Each row is a point. The points of each table are mixes of a few directions, plus a little noise. How many directions does each table use, and how many do they share? Where both have some left over, give the other angles between the two spaces (their principal angles), to ten degrees, smallest first.
In the rows, 128 means zero.

First (4 x 2)
[[123 127]
 [201 165]
 [137 133]
 [ 51  88]]
Second (6 x 2)
[[108 191]
 [132 116]
 [150  60]
 [151  55]
 [122 146]
 [105 201]]
Directions: first 1, second 1, shared 0; angles 80

First (6 x 4)
[[130 115 102 132]
 [139  71  55 159]
 [142 126 249 154]
 [117 142  68 104]
 [107 188 128  79]
 [133 127 164 139]]
Second (8 x 4)
[[110 167 144 113]
 [119 111 108 158]
 [ 86 119  89 199]
 [121 144 124 118]
 [125 148  72  83]
 [148 156 189  78]
 [120 100 203 210]
 [195  77  96  67]]
Directions: first 2, second 3, shared 2

First (7 x 8)
[[ 79 140 161  96 123 174 108  68]
 [133 100 138 131 152 137 129 127]
 [126  75 113 133 166 147 133 146]
 [ 99 124  88  89 112 144 103 127]
 [115 114 130 172 144 103  84 127]
 [132 125 123 181 147 139 186 163]
 [212 219 144  94  51  52 152 138]]
Second (7 x 8)
[[173  67  85   7 147 204 149 136]
 [ 79 122 152 130 125  72 146 134]
 [ 84 158 161 192 118  63 125 126]
 [128 129 129 131 127 127 127 128]
 [182 127  99 115 133 194 110 122]
 [156 151 120 162 126 153 105 120]
 [ 95 141 151 160 123  82 131 128]]
Directions: first 5, second 2, shared 1; angles 90

First (11 x 11)
[[120 129 128 130 137 134 124 123 126 126 138]
 [ 83 185  63 114 162 179 118 150 154  80 156]
 [184  36 236 157  93  57 135  78  80 204 105]
 [152 126 127 120 100 110 141 145 134 132  96]
 [113 159  91 117 135 149 128 147 145 103 131]
 [227  39 225 140  40  28 159 116  96 206  45]
 [ 83 172  79 121 166 174 115 137 146  90 163]
 [136 112 147 134 124 117 128 118 119 141 126]
 [131 188  50  95 102 146 145 193 173  82  88]
 [126 139 114 123 126 133 130 138 136 119 124]
 [ 51 124 147 158 223 181  84  61 100 125 236]]
Second (8 x 11)
[[129 148 156 129 163  91 133 231  77 249 173]
 [131 148  77 179  41 125 204 115 102  56 112]
 [134  98 145 157 104 134 115  75 149  70 123]
 [ 72 206 148  72 182 137  98 181 160 204 139]
 [143  94 170 107 157 159  82  46 180  71  77]
 [172  52  57 125 107 130 141  90 104  85 124]
 [ 90 153 121 142 118 110 122 170 127 163 187]
 [151 122 152 114 148 135 129 118 125 130  91]]
Directions: first 2, second 5, shared 0; angles 30, 50

First (9 x 12)
[[104 127 111 135  45 154 186 115  98  79 211 112]
 [150 127 191 129 179 121 192 126 140 171  96 135]
 [122  61 108 129 153  88   7 104 130 109 126  87]
 [187 140 198 165 151 134 181 111 158 149 132 123]
 [124 152 147 114 137 100 216 135  74 131 143 166]
 [115 153  62 102 153  86  37 156  97 121  91 171]
 [105 149 101 119  88 174 141 145 144 128 125 132]
 [122 103 135 119 162 127  94 128 152 152  88 113]
 [124 139 100 139  84 170 101 132 158 113 138 112]]
Second (10 x 12)
[[161 116 147 121 137 108 153 123 117 130 179 134]
 [168  91 166 106 124  96 166 115 119 132 214 130]
 [155 144 125 139 154 122 139 131 114 124 138 137]
 [195 120 153 126 160  94 171 124 104 126 209 142]
 [ 92 193  69 168 153 167  81 150 132 119  14 131]
 [179 183 102 167 195 125 136 144 100 118 118 150]
 [ 60  69 152  87  47 136 112 111 164 139 123 101]
 [ 75 118 120 118  91 149  99 128 151 131  83 113]
 [ 28 115 109 115  63 167  74 126 169 133  38 102]
 [167 132 137 132 151 112 149 128 112 126 166 138]]
Directions: first 5, second 2, shared 0; angles 30, 40

First (11 x 18)
[[106 130 106 116 131 122 123 144 114 129 127 130 113 141 153 124 164 131]
 [105  68 150 102 115 105 150 108 127 126 141 113 120 125 132  82 185 162]
 [128 137 127 129  97 113 153 115  88 156 136 150 138 157 122 147 112 132]
 [ 99  78 143 103 100  94 157 111  98 140 150 128 115 145 136  90 182 162]
 [122 127 120 114 122 137 135 117 132 139 110 140 139 127 130 142 127 133]
 [162 139 152 142 121 147 138 100 153 138 112 137 163 107  91 159  55 118]
 [193 200 147 211 100 113 130 136  74 138 178 150 137 156  86 175   7  86]
 [ 67 101  75  61 190 164  87 161 188  96  74 101 102 102 188  97 247 143]
 [101 124  90  98 200 168  74 172 196  77  85  92 103  90 172 102 199 121]
 [195 168 168 201 124 121 123 129 121 116 168 123 139 120  79 147  23  96]
 [132 138 128 128 111 126 141 116 112 149 126 144 139 138 120 143 109 131]]
Second (8 x 18)
[[119 104 130 134 171 120  95 165 152  75 152  85  87 108 152  69 190 128]
 [126  91 156 119 110 112 149 104 129 136 137 121 134 123 114 106 132 146]
 [156 205 114 171  82 115 150 127  49 173 148 182 146 183 108 201  42  97]
 [120 104 128 106 155 148 112 127 177 107 101 108 127  96 134 113 152 135]
 [165 155 153 166  93 117 150 108  97 153 150 150 149 144  92 162  49 115]
 [135 164 104 135 156 161  99 148 157 117 102 129 133 115 136 155 109 104]
 [100 148  93 101  89 126 157 114  77 180 108 173 143 172 144 173 134 136]
 [104  52 147  95 168 127 110 131 191  84 126  75 101  83 146  48 215 156]]
Directions: first 4, second 4, shared 4

First (10 x 24)
[[137 148 147 129 115 118 135 140  90 144 112 106 136 123 133 102 105 138
  121 121 142 129 140 120]
 [161 182 165 179 132 178 145 109 155 160 147 164 147 179 118 163 166 121
  134 110 161 151  99 115]
 [139  99 109 120 132 116  73 156 101  99 115 105 102 134 138 102  99 130
  118 104 127 132 127 141]
 [123 135 186 167 110 119 120 163  75 181 171 106 114 188 143 146 201 144
  110 110 161  98  85 109]
 [210 127  78 174 152 233 105  95 220 144  92 126 151 130 107 129 130 141
  100  96 130 121  92 136]
 [130 143 127  93 138  82  78 150  81  37 105 150 104 139 136  90  28  96
  157 105 138 216 178 154]
 [ 97 169 164 139 105 145 249  85 155 224 149 139 181  95 118 165 201 143
  128 185 121  69 124  88]
 [ 57  69  68  55 124  88 175  99 158 110 107 113 135  20 123 115 106 130
  132 199  58  76 169 136]
 [ 80  93 104  78 126  78 131 131 116  90 125 125 114  84 133 115 100 122
  140 159  96 121 159 138]
 [140 118 131 147 145 130  66 149 126  91 154 149  95 188 132 148 142 113
  136  93 146 163 101 143]]
Second (9 x 24)
[[131  78 134 141 112 106  83 181  68 168 138  55 101 142 147 106 166 167
   86 107 132  60  94 121]
 [187 185 136 150 138 162 113 123 132 106  94 147 145 151 120 107  65 115
  136  91 162 194 145 133]
 [ 63 161 129  78 126  99 226  74 164 111 129 188 162  69 114 151 108  99
  173 199  97 152 184 124]
 [ 71 134 147 107 119  99 186 107 134 141 157 157 137 113 126 160 163 117
  151 174 111 116 140 119]
 [127  55  81 124 133 139  93 140 152 138 127  86 109 108 129 123 164 152
   94 129  98  64  96 135]
 [ 42  93 116  69 126  56 153 122 119  87 153 151 110  93 131 145 129 108
  159 181  89 125 160 138]
 [188 121 128 162 120 158  89 158  99 167  98  62 128 137 134  88 118 164
   84  85 149  95 103 122]
 [236 183 141 196 147 199  54 143 129 111 102 137 127 207 127 111  88 122
  115  40 188 200 102 137]
 [108 147 139 128 134 130 158 104 159 123 150 172 136 137 120 163 150 110
  151 147 124 145 129 127]]
Directions: first 5, second 5, shared 5
